Each wall is flat, endless, passes through zero and stands at right angles to its row. A trip goes straight from one point to another. Which walls does it cross, in order?
In the rows, zero is written as 128.

Walls:
(1): [153 136 139]
(2): [ 94 144 144]
(3): [130 169 165]
(4): [167  87 108]
(5): [113 167 110]
(6): [ 56 120 139]
(7): [151 152 160]
Trips:
[152 104 165] to [135 119  97] => 3, 7, 1, 5
[139 110 101] to [106 150  70] => 5, 6, 4, 2
[107 137  91] to [ 65 172 132] => 3
[166 155 175] to [126 136 164] => 2, 6

Walls:
(1): [137  79 178 118 112 127  85 125]
(2): [146 158 125 112  95 103 104 181]
(3): [126 185 109  89 104 119 113 190]
(4): [ 76 131 113 124 114 162 119 106]
(5): [117 165  99 124 128 119 143 180]
(6): [143 147  85 106 174 117 155 149]
(7): [ 71  94 136 155 177 154 116 152]
(8): [103 136 151 127 124 110 130 144]
(9): [122 160 116 174 139 134 135 180]
(10): [136  98 126 131 110  84 121 108]
(11): [202  61 129 104 125 138 183 135]
Trips:
[ 97 114 127  85 161 139 113 156] to [ 88 114 129 141  97 132 139 157] => 9, 6
[ 85 127 151 104 147 117 126  93] to [ 92 123 157  80 135 113 111 129] => 3, 2
[129 149 116 140 144 114 107 142] to [109 126  70 127 164 124 125 117] => 8, 4, 2, 3

Walls:
(1): [128 163 114 116  96 152 112 138 197 136 107  55]
(2): [115 110 139 109 130 144 162 162 142 121 188 127]
(3): [159 144 165 162 159 132 149 117  88 133  99 147]
(4): [ 99 145 112 128 132 148 136  73 105 110 151 111]
(5): [120 144 152 140 111 147 109 177 131 127 151 116]
(6): [108 157 160 103 149 129 154 124 144 101 144  89]
Trips:
[153 162 122  77 126 129 138 107  81 142 107 165] to [134  94 115 122 146 106 123 114 151 119  97 126] => 4, 3, 1
[ 96 159 106  62 107 180 138 125 155 133 156 174] to [122 149 106 129 109 100 150 204  87  82 134 127] => 1, 4
[153 157 115 110 134 110 159  78 123 122 147  91] to [137 120  89 154 162 105 186  99 121 112 118  94] => 1
[ 91  82 116 130 143 130 144 118 130 165 123 147] to [134 110  94 165 134 175 123 141 106  97  80 113] => 2, 3, 1
[ 94 130  94 101 124 170 154 111 102 147 115 107] to [133 117 177 103 161  94 136 112 116 104 106 115] => 2, 3, 1, 4

Walls:
(1): [131 121  80 152 138 154 144 122 125 127 127 150 113 139 122 158 133 153
 136 160 181 110 139 143]
(2): [152 151 114 128 132 115 127 132 101 128 163 127  67 102 135  94 165  70
 168 132 150 148 168 151]
(3): [129 104 114  98 117 155 142 121 106 134 143 157 153 115 146 111  73 144
 109 120 137  84 130 127]
(4): [105 145 152 116 153 128 132 158 133 148 106 119 154 164 116 141 154  82
 145 102 106 151  84 134]
(5): [ 93  83 134 125 183  71 112 139  86 102 111  98 184 115 110 137 211 142
 108 133 112 144 152 112]
(6): [142 112 135 129  76 120 102 156 126 132 134 135 158  97 106 131 144 166
 124 121 139 100 107 127]
(7): [100 118 164 128 176 144  91 172 105  84  54  82 105 138 153 113  82 141
 172 135 129 121 112 137]
(8): [119  99 151 194 104 176  82 138 166  75 154 105  99  95 167 203 162 129
 125 102 109  98 127 149]
Trips:
[152 145 128 112 101 124 125 168 161 100 132 105 118 178  85 125 127  85
 158 164 129 126  98  87] to [111 115 141 157 137 119 141  90 147 102 161 132 107 113 175 127 124 107
 122  89 165 162 129  47] => 6, 8, 7, 4
[141 161 127 118  88 123 135 132 163 175 102 119  94 119 101  99 119  94
  87 106  96 150 122  67] to [126 140 124 129 129 151 188  96 131 134 112 126 120 103 113 155 132  78
 152 140 171 123 112 147] => 1
[109 133 134 129 163 175 147 165 134 122 126 128  95 133 144 180 106 138
 126 135 118 131 150 131] to [119  98 167 182 116 151 180 150 139 128 111 118 144 140 145 133 167 173
 130 115 116 111  89 142] => 3, 6, 5
[ 91 152 141 128 141 131  93 143 136 145 117 162 123 115 116  90 114  89
 120 140 116 151 137 133] to [105  98 181 175 171 137 161 114 113 121 140 137 186 155 129  79 148 128
 109 159 169 102 121 145] => 5, 3, 2, 1
[162  70 160 151  98 150  97 204 123 123 110 145 109 112  74 102 166  99
 142 117 138 181  76 120] to [152  98 121 120  89 141 115 143 121 129 137 101 147  42 101 152 165 127
  90  71 138 131 137 150] => 7, 4, 3

Walls:
(1): [112 137 150 154 120 116 140 167 158 145 155 118  69 115 110 157 134 125
 126  78 157 106 123 152  89 112 142 176 106 144 142 111 148 107 135 113
 157 113 183 170 115 133 102  85 153 119 163 173]
(2): [148 126 103  84 132  99 144 145 102 131 113 179  92 183  77 150 111 175
 115 171  82  97 133 115 124 144 112 155 158 141 112 152 155  97 138 143
 152 151 124  89 152 131 113  83 114 139  72  92]
(3): [110 120  71  86 162 160 158 149 137  87 140 164 106 126  99 112 184 133
 169 148 118 151 114 120 125 122 131 130  94 161 123 135 127  90 145 127
 141 117 107 117 103 132  82 121 124 138 131  99]
(4): [ 94 107  68 119 119 180 132 155 117 113 126 115 156 133 118 144 131 148
 111 122 166  87 109 138 143 162 119 153 148  82 188 110 126 122 138 176
 131  90 144 119 124 136  95 128 134 183 136 147]
(5): [138 131 164 106 121 138 113 134 161 155 109 176 128 126 132 124 128 103
 139 131 130 124 154 100 151  79 129 153 144 158 165 124 197 138 141 106
 117 204 139 111 109 116 165 128 159 147  93 127]
(6): [118 102 115 142 102 175 126 142 120 132 106 124 187 128 120 163 128 124
 137 156 128 196 118 102 155 166 131  71 127 126 187  98 156 131  75 100
 163 141 175  88 124 133  89 126 137 131 131 113]
(7): [141 146 172  96 116  91 102 134 173 192 175 130 151 126  93 118  79 175
 152 124 134 163 109 147 129  94 137 135  86 114 117  94  85 130 100  83
 113 139 130 113 137 125 153 161 102  64 142 130]
(8): [113  99 137 128 110  99 108 110 134 104 119 130 115 154 141 114 153  87
 133 126 191 181 107 108 180 133 102 140 133 198 137 119  91  93 194 160
 154 115 122 116 169 120 148 124 126  74 103 145]
(9): [145 154 151 116 162 169 161 166 151 155 157  89 148 134 173 149 139 181
 146 111 113 129 124 124  71 123  67 141  88 105 152 107 133 156  80 153
 182 125 119 147 110 154 107  94 179 121 156 124]
(10): [121 158  95  92 105 157 138  98 173 127 130 185 114 111 100 137  89 100
 143 144 122 130 134  98 109 123  96 148 118 130 129 157 144 144  98  96
 111 100 147 111 134 172 176 124  91 112 140 168]
Trips:
[142  65 118 112 129 123 147 180 136 117 151 115  92 111 122 119  93 126
 113 119 126 103 113 139 149 209 103 147 143 141 115 139 117  87 147 114
 164 111  90 206 112 170 136 107 125 179 116 137] to [167 127 129 110  97 125 151 139 114 163 127 183 169 139 141 137  69 127
  92 147 128 143 114 125 127 122 137 180  92 117 154 122 139 179 109  94
 152  86  71 119 114 132 126 101 107 139  77 178] => 10, 8, 3, 7, 5, 6, 1
[120 122 129 147 146 145 105 152 146 125 116 137 186 145 129 114 143 139
 149 122 117 110 175 128 125 119  61 116 128 130 114  85 107 164 134 126
 131 128 125  81 158 106 134 119 155 144 104 162] to [173 129  95  92 113 141 125 124 140 127 116  96  94 156 149 130 146 177
 169 141 173  72 101  72 122 107 111 142 103 140 121  90  88  93 153 111
 106 130 111 121 120 138 154 108 132 119 109 183] => 2, 10, 6, 3, 1

Walls:
(1): [ 84 134 112 149 144 105 106 159 146 145 174 116 155  69 132 120 145 122
 132  93  92 127 101 144 156 172 116 114 141 146 102 153 106 152 130 132
  75 136 136 183 167  96 120 122 141 106 119 133]
(2): [153  82 154 109 126 126  99 174  83 141  52 115 129 156 142 116 124  85
 132 120 123 114 127 123  56 132 161  98 154 103 153 110 121  85 132 160
 164  92 108 114 134 123 134 155 129 154 109 127]
(3): [ 57 113 161 157 120 107 142 132 138 152  88 130 121 131 148  78 157 165
 122 178 143 106 114 145 133 183 144 143 152 101 131 138 115 158 133 133
 142 110 147  92 154 127 107 100 173 127 126 187]
(4): [155 136  68 142 148 124  75 155 100  98 118 127 133 121 122 138 154 149
  90 156 112 172 118 133 124 172 136 119 137 179 132  94 117 133 184 155
 177 135 130 129 132 138 139 120 179 129 113 138]
(5): [162 142 175 124 124 136 124  97  95 103 111 123 133 147 152 178  95  99
 113 172 126 150 152 110  89  96 174 132  99 130 145 144 128 144  86 111
 136 103 133 133 139 107 122 126 197 136 132  94]
(6): [130 126 150 105 168 139  86 103 119 131 124 112  85 105 121 163 164 131
 122 145 130 205 104 118  91 132 163 125 103  56 130 111 134 152 163 139
 134 128 152 114 119 128 109 106 167 132 157 129]
(7): [125 140 182  98 146 101 145 164 179  74 154 152  98 164 154  76 131 127
  80 118 130 142 162  70 156 126 146 132 146 154 168 142 109 151  83 146
 132  85 124 148 120 110 104 155 132 117 144 182]
(8): [ 88 157 106 136 116 130 135 123  65  90 141 133 149 131  68 150 148 106
 116 125 160 154  79 144 161 114 148 188  97 134 134 105 103 154 125 137
 140 158 147 119 128  70 160  79 123 115 133 119]
Trips:
[154 142 142 173 154 161  96 156 128 106 139  73 130 117 121 116 110 114
 114 188 142 111 145 108 138 123 136 143 122 127 131 170 133 148 149 111
 125 114 115 126  67 154 114 170 141 149  94 132] to [141 175 148  86 170 121 107 134 187 159 124 147 124 123 138 133  94 166
 113 120 139 136 139  84 118  98 136  86  84  99 151 157 140 111 123 177
 135 147 147 104 146 107  97  99 136 146 147 121] => 4, 2
[116 107 162 135 131 134 147 117 143 153 105  91 166 130 120 131 150 132
 118  45 131 131  88 113  89 188 112  81 146 122 145 129 154 103 137 121
  94 101  76 139 131  82 118 155 103 162 127 173] to [127 111  98 140 155 114 132 113 173 104 168 153 108 158 125 121 167 162
 142 174  92  93 174 171 178 102  94 123 102 160 130 106 119 101  95 153
 130 174 136  83 136  98 123 102 158  96 144 144] => 2, 4, 8
[ 84 165 103 132 150 172 156  95 121 137 131 155 116 138 135  82  99 145
 155 105 120  91 125 114 125 111 139 135  78 179 129 108 111 168 125 132
 140 105  99 136 116 140 129  96 130 113 114 137] to [107  98 172 117  94 167 179  98 155 119 124 143  85 100 146 125 106 153
 128 133  97 145  95 137 116  93  73 133 135 127 161 145 118 161 125 136
 116 124 132 110 150 139 169 119 142 114 136  62] => 5, 7, 8, 6
[108 165 123  82 111  89  82 154  92 215 124 165 120 144 150 147 134 116
  97 149 166 119 202 162 133 129 106 117 113 152 135 146 130 166 132 139
 161 111 150 113 102  82 127 111  97 144 143 126] to [125  97  73 113 100  92  95 107 174 140 129 121 114 177 104  97 144 136
 159 120  70 120 135 144 132  94 170  74 128 136  85  88  81 100 147 106
 123 158 149 143 110 172 115  87 107  84  91 129] => 5, 7, 8, 3, 1, 2
[122 160 173 117 130 130 109 132 122 102 123 127 155 146 109 103  97 135
 129 199 122 119 126  89 155 102 172  90  59 145 118  66 167 149 104 132
 109 102 141 133 174 133 155 152 105 175 119 110] to [178 137  96  52 158 147 166 139 127 115 133 129 150 153 137 159  92 109
 101 102  86 120 119 125 107  98  82 153 160 133  76 155 109  76 102 127
 144 136  91 127 111  92 159 116 143 121 128 101] => 7, 8

Walls:
(1): [127 138  98  83 114 136 126 152 153 132 146 139 162 115 156 168 116 157
 101 103 109 120 166 154 146 131 123  95 117 140 105 145 158 118 132 132
 157 147 145  92  93 113 106 158  61 176  85 133]
(2): [161 127  83 156  93 149  81 145 160 123 120 141 150 140 100 140 160 132
 144 127  90  83 134 140 162 133 148 139 129 134 143 103 157 151 101 136
  78 150 128  96 113 109 111 171  87 117 166 136]
(3): [133 143 158 141 146 119 132 153  96 110 150 159 103  96 115 147 174 158
 130  95 122 164 102 150 185 115 113 200 128 128 140 149 129 170  90  87
 109 112 118  99 136 186  99 104 130 127 107 144]
(4): [159 141 144 122 118 106 106 149 138 172 143  73 130 146 108  91 120 121
 136 162 154 154 152 166 105 150 165 133 150 181  80 134 113  99 171 169
 101 150 133 109 171 139 115  73 152 138 169 167]
(5): [116  93 128 157  92 124  93  85  92 127 145 153 151 133 128  96 139 113
 141 126 170 149 118 124 156 163 147 110 188 148  99 134 115 118  98 144
 131 172 111 102 120 134 145 110 136 133 107 169]
(6): [127 143 120 102  88 118 127 110 118 148 136  93 158 114 100 134 115 115
 127 149  58  79 102 102 151 138 118 119 112  89 129 133 108 157 115 102
 120 128 141 187 124  95  78 121  87 107 111 130]
(7): [134 135 150 145 196 124 121  76 135 113 171 120 166 128 126 114  71 122
 138 120 121  97 134 152 112 125 135 138 127 148 121 157  84  69  99 144
 134 148 141 125 127 140  88 125 146 116 114 168]
(8): [136 159 108  61  72 194 162 111 133 137 166 155  79 103 123 146 129 144
 121  82 105  65 102 147 180 155 131 174 110  94 168 129 120  98 126 106
 133 100 116 121  97 105 148 127 143 117 107 112]
Trips:
[139 104 128 146 124 152 149 131 126 177 124 103  73 104 111 170 123 169
 137 105 175 142 179 137 145  87 108 114 177 110  97 184 129  98 147 176
 174 158 137 100 133 134 110  78 174 169 168 125] to [145 137 145 140  98 122 139 130 124 131 141 127 135 117  90  74 156 108
 144 150 118 121 119 141 156 122  59 142 130 137 124 119 135  98 156 138
 152 113 110  78 158 114 134 159 114 169  86 108] => 7, 8, 2
[195 147 131 158  94 112 117 140 159 133 115  97 106 154 165 149 129 150
 137 104 101 136 145 157 124  71 139 104 119 154 143 115 115 106 148 171
 100 136 127 112 109 162 104 183 158 140 140 145] to [170 102 149 182 162 119 142 140 132 140 151 138  63 130 125 108 132 150
 173 155 119  93 128 156 104  76 167 122 140 116  74 118 144 165  83 164
 119 122  71 122 129 133 132 108 121 170  95 107] => 3, 1, 5
